Each row of a before or after table is a point. The points were changed in one or more steps. Then noise was added and the rows were shuffled. The steps act on columns, c1 being the first. Name the steps. A step turns or swaps two columns, mirrors them in a line or flattens them onto one, adds a multiple of one to another, or multiplies or shifts one. Angles are multiples of 10 degrees, from the lower column toward the higher: turns from -170 to 170, lines from 10 to 170 but not 90. Use the fewest steps. Two steps may share a column if one is a turn and the other turns, adds or multiplies; they go together, in the order done. Otherwise the lowest column goes first.
(in the rows, 128 means zero)

Before, 12 rows:
[[145  83 105]
 [133 144 140]
 [155  83 133]
 [106 101 109]
 [134 125 127]
 [107  88  87]
 [119  63 131]
 [118 138 121]
 [120 118  84]
 [110  81  98]
 [136 111 102]
 [ 83  94 126]]
After (12 x 3):
[[ 39 157 147]
 [140 131 131]
 [ 93 154 178]
 [ 86 144 158]
 [138 122 111]
 [183 169 146]
 [112 113 171]
 [ 85 142 185]
 [109 184 158]
 [163 155 170]
 [144 128 159]
 [108 117 128]]
Steps: multiply c1 by 2; turn c2 and c3 by -150 degrees

Before, 9 rows:
[[104 127 180  84 133 173 125 110]
 [115  92 114 151 132 110 132  93]
 [140 134 183 156 129 132 136 116]
 [138  98  95 116 134 110 150 172]
 [138  62 171 113 119 137 132  93]
 [ 81  52 148  87 134 166 159 173]
 [105  50 127 112 101 118  97 119]
 [132 114 109 130 119 169  99 114]
 [115  98 166  87 178 164 135 178]]
After, 9 rows:
[[137  63 170 113 118 138  97 112]
 [105 127 181  84 133 173 111 125]
 [140 133 183 157 130 130 121 117]
 [115  98 168  86 179 162 177 139]
 [105  48 127 112 103 119 108 154]
 [ 81  52 148  87 134 166 181 115]
 [132 115 110 131 119 169 106 151]
 [139  97  94 116 135 110 177 123]
 [114  92 116 150 131 110  96 112]]
Steps: turn c7 and c8 by -70 degrees

Before:
[[119 121 157 107 118 119 148 138 116 143  85 138 168 104]
 [134 129 121  95 123  91 125 151 163 143 100  96 161 110]
 [158 111 102 117  78 156  73 146 104 162 151 157  87 128]
 [132 105 119 129 107  83 119 104 108 131 119 115 160 112]
 [114 143 117 131 169 115 142 131 187 148 124 142 163 126]
 [108 112 141 103 138  79 117 153 123 127 112 138 141 144]
 [185 152 121 114  96 158  83 128  88 148 137 139 105 165]
 [123 133 145  98 142  75 156 142 101 156 134 121 124 100]
 [132 106 104 124 135 108 152 157 104 153 104 117 135 136]
 [134 105 128  99 199 138 111 135 188 172 137 122 198 132]
 [181 102 110  90  95 137 109 109 109 141 125 155  76 146]
 [ 87 129 106  89 184 139 122 123 164 140 122 105 165 120]]
After (12 x 14):
[[ 69 126 110 156  94 137 110 108  91 141 100 155  76 145]
 [116 136 128 156 199 138 110 135 248 172 105 122 196 132]
 [ 69 135 122 132  95 158  83 128  48 148 151 139 106 165]
 [124 103 104 131 134 108 151 157  80 152 105 118 135 136]
 [143 123 116 128 169 115 141 130 247 147 142 142 162 126]
 [ 97 151 101 133  78 156  75 147  80 163 111 158  88 128]
 [161 121 106 174 183 139 122 124 201 139 130 104 164 120]
 [133  85 157 151 117 118 149 138 104 143 121 138 168 104]
 [117  99 121 160 123  92 125 150 197 142 130  96 161 110]
 [129 136 144 159 142  75 156 141  73 157 134 121 125 101]
 [123 118 120 125 107  84 119 103  88 131 105 116 161 113]
 [143 112 141 156 137  78 116 153 118 127 112 138 141 144]]
Steps: turn c1 and c4 by -170 degrees; swap c2 and c11; multiply c9 by 2
